Each row of a before or after table is a point. The points were changed in one or more steps. Then noise was added and the rows were shuffled. The steps act on columns, c1 being the first. What was done? A step turns or swaps two columns, mirrors them in a line or flattens them onto one, adds a multiple of one to another, or multiplies or shifts one. Angles are multiples of 10 degrees, from the lower column toward the higher: turns from -170 to 170, lines from 10 to 170 but not 90. Use the fewest steps. Two steps may share a column if one is a turn and the other turns, adds or multiplies; they go together, in the order done. Otherwise the lowest column goes first.

Before (12 x 3)
[[-42  -3  31]
 [-31  37  44]
 [ 24  40 -33]
 [-16  30  38]
 [ 33  32 -54]
 [ 25  32 -62]
 [ 36  52 -90]
 [ 22 -14 -32]
 [ 17  -9 -34]
 [-39  27  57]
 [-26  31 -58]
 [ -7  20 -17]]
After (12 x 3)
[[  0  46 -36]
 [ 26  -3 -29]
 [-42 -18  32]
 [ 13  -4 -37]
 [-17  11 -20]
 [-29  13  37]
 [  6  42 -63]
 [-46   7  55]
 [  6  64 -88]
 [ 20  46 -54]
 [-40  15  44]
 [-38  17 -61]]
Steps: turn c1 and c2 by 30 degrees

Before (13 x 8)
[[  3   6  34  61  27 -27  18  -8]
 [-51  -2  -1 -51 -12  55  -7  22]
 [-24  10 -11 -31 -64 -25   7  24]
 [ 46  18 -13  29  13  -1  32   0]
 [ 37  34  23  46   8 -22  27  36]
 [ -6  55 -12  16 -14 -24   4 -43]
 [ 10  -2  19 -31   0 -40  27  -3]
 [-10 -63 -55  18   9  74  50  63]
 [ -5  40   7  17  25 -15  41   2]
 [ -2  -8   9 -27   2 -10 -25  12]
 [-19  30  -6 -17  -1 -69 -27  18]
 [-45 -51 -20 -25 -34  45   9  44]
 [  5   1  25 -51 -30 -17 -29   0]]
After (13 x 8)
[[-38  11 -11  10 -64  72   6  30]
 [ 55  32  24 -19   6 -29  26  35]
 [ 17  40   6  11  26 -54  38   1]
 [ 13 -62 -54  18  12  65  49  61]
 [ 43  18 -14 -33  15 -20  31   2]
 [-26  -8   9  -6   3 -14 -24  15]
 [-23  29  -5  14  -3 -64 -28  21]
 [-41 -51 -22  35 -36  97   9  43]
 [-29  -2  19 -20  -3 -40  26  -2]
 [ 57   8  35  16  26 -68  18  -9]
 [-64  -2  -2  32 -10  72  -7  25]
 [ 12  56 -14  12 -15   0   3 -40]
 [-50  -1  28 -22 -31  27 -27   0]]
Steps: turn c1 and c4 by -70 degrees; add -1.5 times c5 to c6

Before (11 x 12)
[[  9   9   0 -27   7 -24  18   9  -4   7  13  16]
 [ 10  37  23  -6 -12  23  35  15  16   0  -7  46]
 [ 19  -4 -16  21   5 -12 -42 -18  30  38 -14  -2]
 [  6  -3  33  21  10  38 -37  -1 -13  38  24  -4]
 [ 11  20  18 -13 -40  24   9 -13  17  -5   4  14]
 [ -9 -25 -10  -1  26 -12  17 -25  14  14  -4  24]
 [-22  -1  -9  -2 -20  -6 -23  10  -5   6   0  14]
 [ 18   6  35 -62 -14  -2 -26  -2  -5  -1 -24   1]
 [ 18  15  27   9 -24  -8   9 -27  -6  -3  -4  18]
 [-15  13  10  -9  -8   0   8  -7 -13   3  -8 -10]
 [ 42   7  28  -3  -2  20 -11  18   3  -4  -4   4]]
After (11 x 12)
[[ 17  15  29 -12 -24  -8   8 -27  -5  14  -3  17]
 [-14  13  10  10  -8   0   7  -8 -13 -14  -7  -9]
 [  6  -3  32 -55  10  38 -37   2 -14  -2  23  -3]
 [-10 -24 -10  -9  24 -12  16 -26  14 -13  -4  25]
 [  9   9  -1  38   6 -24  21   7  -6 -39  14  16]
 [ 11  20  19  24 -39  24   8 -12  16 -12   5  14]
 [ 11  38  24  10 -12  22  33  14  18  -6  -7  47]
 [ 19   8  35  96 -12  -3 -27  -2  -6 -80 -22   0]
 [-20  -1  -9  -2 -19  -7 -22  12  -5  -8  -1  14]
 [ 42   6  27   7  -1  19 -11  17   3  -1  -4   5]
 [ 18  -4 -16 -57   4 -12 -41 -17  30  -2 -13  -2]]
Steps: multiply c4 by 2; turn c4 and c10 by 140 degrees

Before (14 x 20)
[[  7  10  -4  23 -64  -5  -3 -16  19  16   3  28   6 -19 -20 -11  10   9
  -42  -8]
 [  1  49  -8  20  -7  -7 -11   0 -21   1  -9   7  25  37 -13   3   2  -7
  -22  -5]
 [  4 -12 -19   2  -2  13   7 -14  -8  12  -8  32   8 -28   5 -10  -7   7
  -13   3]
 [-21  -7   4  -7  -1   8 -58 -12  33  -3  -7 -35   4  -3  11  -3  -9  -2
   11  -5]
 [ 14  -9   0  15   0  -7  -2  -7 -25   1   2 -42 -10 -34 -18 -12   2  -5
  -24 -19]
 [  0  35 -12 -39  13   3   5   6 -25 -10  41  18   1   2  -9 -11  40 -18
   11 -16]
 [-39   5 -30 -18 -19   4  -7  -1 -23 -22  -6   2   0 -39  14  -1  -1 -10
    6   8]
 [ 24 -18   5  10  -6  -8 -20  28   4 -16  17  -4 -11 -23   0  -2  -4 -10
   -6  10]
 [ -5 -18   3  19   6  -2   2  -7 -18 -15  -9  10 -12 -19  11  65  29   3
    2  23]
 [ 12 -15 -85 -95   0  -6   4  -7  -9  -9  46  21  65   2   0  -3  -1 -14
  -27 -16]
 [ 17  -4   7  19  10 -13 -10 -17 -20 -22  11  30   0 -17   7  31  11 -30
    5 -17]
 [ 14   2   8  21  -2  20 -29  -8  25 -15  -8 -18  -7  19   6 -16  36 -49
    7  -7]
 [-18  -8  -2  15  17   8   6  14   0  -2   1  18  -4 -39 -17  18  12 -36
    3 -14]
 [ -2  -9  -1  20  -6  -9 -24  24  -9  -7  -5  27  33 -22  18   6  26   9
  -10 -14]]
After (14 x 20)
[[ 16  -2   8  19   9 -14 -10 -16  25  13 -20  29  20 -17   7  30  10 -31
    5   3]
 [  5 -12 -19   1  -1  14   7 -14   6  -7  14  31 -12 -28   5  -8  -6   8
  -12  -6]
 [-21  -7   3  -8  -1   9 -58 -12 -28   7   4 -35  -9  -2  11  -4  -9  -3
   10  19]
 [ 13  -8   0  14   2  -8  -3  -7  31  -2   0 -43   0 -35 -18 -11   3  -3
  -24   4]
 [-18  -8  -2  14  16   8   6  14   7   0  -1  18 -16 -40 -16  17  11 -35
    3  12]
 [ 14 -16 -84 -96   1  -7   4  -7  15 -15 -45  20  73   0   1  -4  -2 -14
  -28  11]
 [  0  34 -11 -40  11   2   6   6  29 -11 -42  18  -3   3  -9 -11  39 -17
   10   1]
 [ -4 -19   2  19   7  -1   3  -6   3  18   2  11  -7 -21  11  64  28   3
    2 -29]
 [ 14   3   7  21  -1  22 -30  -8 -16  17   0 -18 -39  18   7 -15  35 -48
    9  18]
 [ 22 -17   4  10  -6  -7 -21  28  -8   5 -23  -4   1 -22   0  -2  -3 -10
   -3  -5]
 [  8   9  -4  24 -65  -3  -3 -17 -12 -17   5  29  14 -20 -20 -11  10   7
  -41  17]
 [-40   6 -31 -18 -20   4  -8  -2  15  22  -6   1  -7 -38  13  -1   0 -11
    5 -20]
 [  1  49  -7  20  -6  -7 -11  -1  20   4   8   5  36  35 -11   5   3  -8
  -22  -7]
 [ -1  -8  -2  20  -6  -8 -23  26  15   8   1  27  46 -21  19   7  26   8
  -10   7]]
Steps: add -1.5 times c6 to c13; turn c9 and c20 by 150 degrees; turn c10 and c11 by 150 degrees

Before (9 x 48)
[[  5 -14   3 -19  30 -23  18  13  -3  33  29  21  -1 -14  -9   7  20  14
  -16   7  13  -6 -40  -7 -12  16 -10 -24 -15 -32  10 -21 -19   6   8   7
  -28 -13   8  18 -30   6  -6  -9  -1   7 -12 -23]
 [ 16   5  27   4  16  -5 -10 -13  18   1   9  -6  21  24   1 -12 -16 -12
   27  -6 -16 -19  -6  -8  -5  16  16 -27 -17  13   1   5  -5   9 -25  -8
  -21  20 -40   4 -13 -23 -11  25  -7  18  23   0]
 [ -3 -11  46   0  43  11 -12   8  -2   9  -2   5  -4 -28   1   0   8  13
  -16   8  13 -13 -22 -37  -7  -7   0  29 -11  10  14 -17 -11  12  18   0
  -12   3  -5  35  -5  26   2 -11 -39  11  10  10]
 [  2   0  -2 -16  28  13   2  17  17  -5 -11  25  15  -5 -10 -20  -2  18
   -2  -2  14   7  16  30  -8 -15 -29 -27  -1  -9  17  -1 -17  25  -2   9
  -24   6 -11  21  12  -3   0  -2 -47  11   0  -6]
 [-34  -1  20   5  15   3 -12   8   1   0 -26   0   3  -7  -3  25  -7  46
  -13  23   6   3 -16  13  -2   0  -8   0  13  10  10  -1  18  21 -31   7
    2  -2  13   7 -16  27 -14 -10   2  -9  24  22]
 [-18 -36   0  -3 -26  25  -7  -2  -7  11  23  11  13 -36  16  -7 -12   2
  -23  -2  -4 -29  10  -7  45   0  -7  -6 -12  18 -11  -8 -13 -19   5   9
   -1  -2 -13  15  22 -16 -22   0  21   8   4   6]
 [ -1 -12  26   4  10   7  -7  11   7   1  16  14  -2   4  -4   4  -3 -21
   -5   3 -20 -20  12   7 -15   2  25   5 -38  28  -3 -22 -11  -5 -23  -4
    6  19 -16  21  20  -4   0   6 -15  -2   1   1]
 [ 14 -23  23 -10   8 -14   9   5  -1   7  14 -13  26  -5   4  -3  23  22
    2  23  12 -21  -4  -6  25  -4   0 -13  -2  24 -23  17 -43 -12  25   0
  -24 -19 -21   4  22   8  15 -11  29   3  22 -25]
 [-18 -30   0  -9  -4   6 -16   2  22 -21   5 -19  10   2  -1   5   0  -1
   -5  33   7   1 -22   2  -4   5   3  -3  -1  -5  -2   9   3  35  -9  26
  -18  -5  -4   1  16  -1   2  20  29  10   1  11]]
After (9 x 48)
[[ 13   4  28   7  13  -5 -12 -13  15   0   9  -7  22  18   4 -12 -15 -12
   27  -6  26 -20  -3  -9  -6  18  15 -27 -42 -10   2   6  -2   9 -25  -8
  -22   9 -42   4 -11 -21  -8  26  -3  19  22  -5]
 [ 13 -25  15 -11   8 -14  10   4   0   8  15 -13  25   8  19  -4  23  21
    1  23 -33 -18  -6  -6  23  -5   2  -9  -5  -3 -25  15 -41 -11  26   0
  -23   8 -21   5  21   5  13  -8  -6   4  22 -29]
 [-36   0  13   2  18   1 -11  10  -1   0 -26  -1   2   7  -5  25  -6  47
  -14  23  -4   1 -18  12  -3   0  -8   0  32 -22   9  -2  16  23 -32   6
    1  -3  13   9 -16  23 -15  -8   4 -11  26  11]
 [  6 -14  -6 -17  26 -23  18  11  -1  33  27  22   0  -2   5   8  17  14
  -14   9 -13  -7 -38  -7 -12  18  -9 -24 -35  41   8 -20 -17   6   8   8
  -28 -11   9  17 -29   7  -3  -9   7   9 -14   8]
 [-17 -35 -15  -4 -28  25  -9  -5  -6  10  23  11  16 -10  -8  -9  -8   2
  -22  -4 -12 -29  10  -5  45   2  -7  -6 -29 -18 -10  -9 -14 -19   6   9
   -1  14 -11  13  21 -16 -23   0 -11   8   5 -17]
 [  3   1  -5 -16  30  14   1  17  19  -6 -10  25  15  -1   6 -20  -3  16
   -2  -4  22   5  16  30  -7 -14 -28 -28  -3   9  16  -1 -15  24  -2  10
  -24 -32 -11  20  13  -4   0  -1  33  11   1   8]
 [ -2 -13  21  -1  44  11 -14   8  -3   7   0   4  -4  13  -1   0   5  13
  -15  10  18 -11 -21 -35  -8  -9   0  29 -27 -14  12 -17  -8  10  18   0
  -12 -27  -9  37  -6  26   1 -11  26  10  11   2]
 [-17 -29   0  -8  -3   5 -19   1  21 -23   6 -18  10   3  -7   5   0  -2
   -4  33 -27   1 -23   1  -5   6   6  -4  -2  -5  -1  12   4  35  -9  25
  -18  22  -2   2  17   0   1  20  -4  10   2   8]
 [ -4 -10  24   2  11   7  -6   9   7   3  14  15  -1  13  12   4  -2 -20
   -6   2  31 -21  11   7 -14   2  23   4 -94 -24  -4 -20 -11  -6 -23  -2
    7   1 -17  21  22  -4   2   7  -7  -3   1  -9]]
Steps: flatten c3 and c14 onto the line at 30 degrees; turn c30 and c48 by 140 degrees; turn c15 and c48 by -140 degrees; turn c38 and c45 by -50 degrees; turn c21 and c45 by 120 degrees; multiply c29 by 2.5
